Each row of a before or after table is a point. One or more steps were done to the points. Then noise was added and the rows were shuffled. The steps act on columns, c1 being the first. Name the steps. A step turns or swaps two columns, mirrors them in a line or flattens them onto one, adds a multiple of one to another, or multiplies or shifts one. Angles are multiples of 10 degrees, from the lower column toward the higher: turns from -170 to 170, lines from 10 to 170 but not 90. Use the fewest steps. Two steps may share a column if one is a turn and the other turns, adds or multiplies; they go together, in the order done. Otherwise the lowest column goes first.
(in the rows, 128 means zero)

Before (13 x 2)
[[ 97 105]
 [124  82]
 [ 97  85]
 [ 86  97]
 [162  11]
 [ 89 117]
 [149 148]
 [121 135]
 [ 46 114]
 [113 155]
 [143  98]
 [ 66  95]
 [163 151]]
After (13 x 2)
[[184 191]
 [123  98]
 [154 193]
 [150 162]
 [ 97 142]
 [155 116]
 [ 29 196]
 [138 127]
 [140 165]
 [143 180]
 [102 167]
 [116  90]
 [126 182]]
Steps: turn c1 and c2 by -140 degrees

Before (12 x 4)
[[126  93  88 114]
 [105  95 109 141]
 [ 81 149 161  90]
 [105 177 160  88]
 [159 160 147 147]
 [147 170 146 140]
 [101 114 140 118]
 [ 94 147 155 116]
 [135 141 169 156]
 [ 91 124 121 126]
 [144 106  88 138]
 [122 139 106 146]]
After (12 x 4)
[[ 70 115  84 163]
 [166 121  27 150]
 [115 111  72 119]
 [205 109 174 100]
 [ 37 132 111 132]
 [ 64 141 157 140]
 [119 146  24 160]
 [ 73 157 207  74]
 [ 10 160 211 105]
 [ 41 139 199 105]
 [178 110 174  89]
 [143 100 232 120]]
Steps: multiply c1 by 2.5; mirror c2 and c4 in the line at 130 degrees; multiply c3 by 2.5

Before (11 x 8)
[[132 108 141 188 178 170 111 111]
 [102 113 128 167 131 133  92 146]
 [106 123 111 140 158 132 134 155]
 [129 163 147 127 120 123 113  86]
 [133 144 122 137 102 136 139 104]
 [121 135 111 140 122  92 131 108]
 [172 162 152 167 131 117 131 112]
 [ 97 116 120 118 105 114 124  87]
 [121 105  77 115 144 119 106 152]
 [120  90 127 122 136 105 116 170]
 [140  95 117 155 145 127 112 179]]
After (11 x 8)
[[177  96 117 183 144 128 110 147]
 [117 106 140 246 178 170 109 132]
 [ 90 164 145 128 119 121 113 103]
 [135 162 152 206 131 117 130  83]
 [107 147 120 144 102 139 141 106]
 [108 137 112 151 122  91 128 122]
 [141 122 111 151 159 131 136 172]
 [144 104  75 100 145 118 107 152]
 [162  90 127 114 134 103 119 159]
 [133 114 129 205 132 134  93 163]
 [ 77 115 120 108 105 114 126 127]]
Steps: turn c1 and c8 by -60 degrees; add 0.3 times c5 to c8; multiply c4 by 2

Before (12 x 11)
[[141 106 158 125 122 124 154  79  59 178 116]
 [116 160 140 151  98  13 125 119 141 108  86]
 [102 155 142 208 116  82 140 158 128  96  65]
 [111 160 128 161 110  63 115 136  95  52 119]
 [126  74 140 168  38 129 118 186 180  59  95]
 [153 156 141 152  77 172  80 175 215  96 132]
 [134 149  80 192 103  72  82 148 137 130 132]
 [ 70 194 115 174  75  67 110 165 143 132 158]
 [139 105 173 210  63 131 112 119 176  78 132]
 [138 129 134 172 121  74 163 161 154  97 142]
 [137 128 190 139 147  79  90 137  60 198 152]
 [ 97  76 174 112 188 128  96  81  87 204 151]]
After (12 x 11)
[[182 153 150 218 115  81 139 148 127  97 122]
 [115 105 199 200  65 132 113 110 177  78  88]
 [148  73 148 177  37 126 119 177 179  59 132]
 [102 154 150 154  74 172  79 161 216  94 124]
 [121 150  52 184 104  73  83 138 138 131  96]
 [143  78 202  96 188 128  95  72  87 203 104]
 [146 161 127 154 110  64 116 124  96  51 110]
 [158 162 144 164 100  11 125 109 142 108 143]
 [162 194 107 142  75  67 110 154 142 132  59]
 [110 126 229 131 148  79  90 128  60 199 108]
 [123 107 175 134 123 126 156  70  57 179 145]
 [114 127 138 162 119  74 165 151 155  95  99]]
Steps: turn c1 and c11 by 150 degrees; turn c4 and c11 by -30 degrees; multiply c3 by 1.6; shift c8 by -10

Before (8 x 14)
[[112 179  91 150 194  43  88  68 153 109 190 129 103 201]
 [137  97 156 121 172 168  94 141 112 120 110 120 162 161]
 [126 128 179  98 121 114 127 109 125 112 140 155  87 158]
 [135 137 105 133 132 141 183 152 149 149  74  98 106 160]
 [128 146 115 111 177  76 171 151 135 106 161 120 129 101]
 [ 91 193 173  99 112  94 129 108  95 135 150  82 149 135]
 [103 151 129 139  79  87 124 161  84  86 142  85 110 171]
 [ 81 146  99 176 132 124 128 137 247 188 159  67 183 115]]
After (8 x 14)
[[108 127 126  97 118 115 100 109 179 143 131 146  87 117]
 [  8 151  82 139 116  86  89 162 128 191 146  96 111 110]
 [156 136 149 135 145 142  81 150 105 114  75 107 108 168]
 [131 145 247 177 176 124 140 137  98  95 174  85 185 134]
 [ 75 195  95  98 144  93 121 106 173 140 140  96 149 129]
 [182 181 154 150  77  43  72  66  91  80 198 128 102  66]
 [189  99 112 122  98 167 111 142 154  95 108 122 160  84]
 [174 145 135 111  87  77 141 151 114  98 155 121 130 178]]
Steps: turn c5 and c10 by -120 degrees; add -1.5 times c10 to c1; swap c3 and c9; add 0.3 times c4 to c11; turn c7 and c14 by 110 degrees; multiply c12 by 0.7
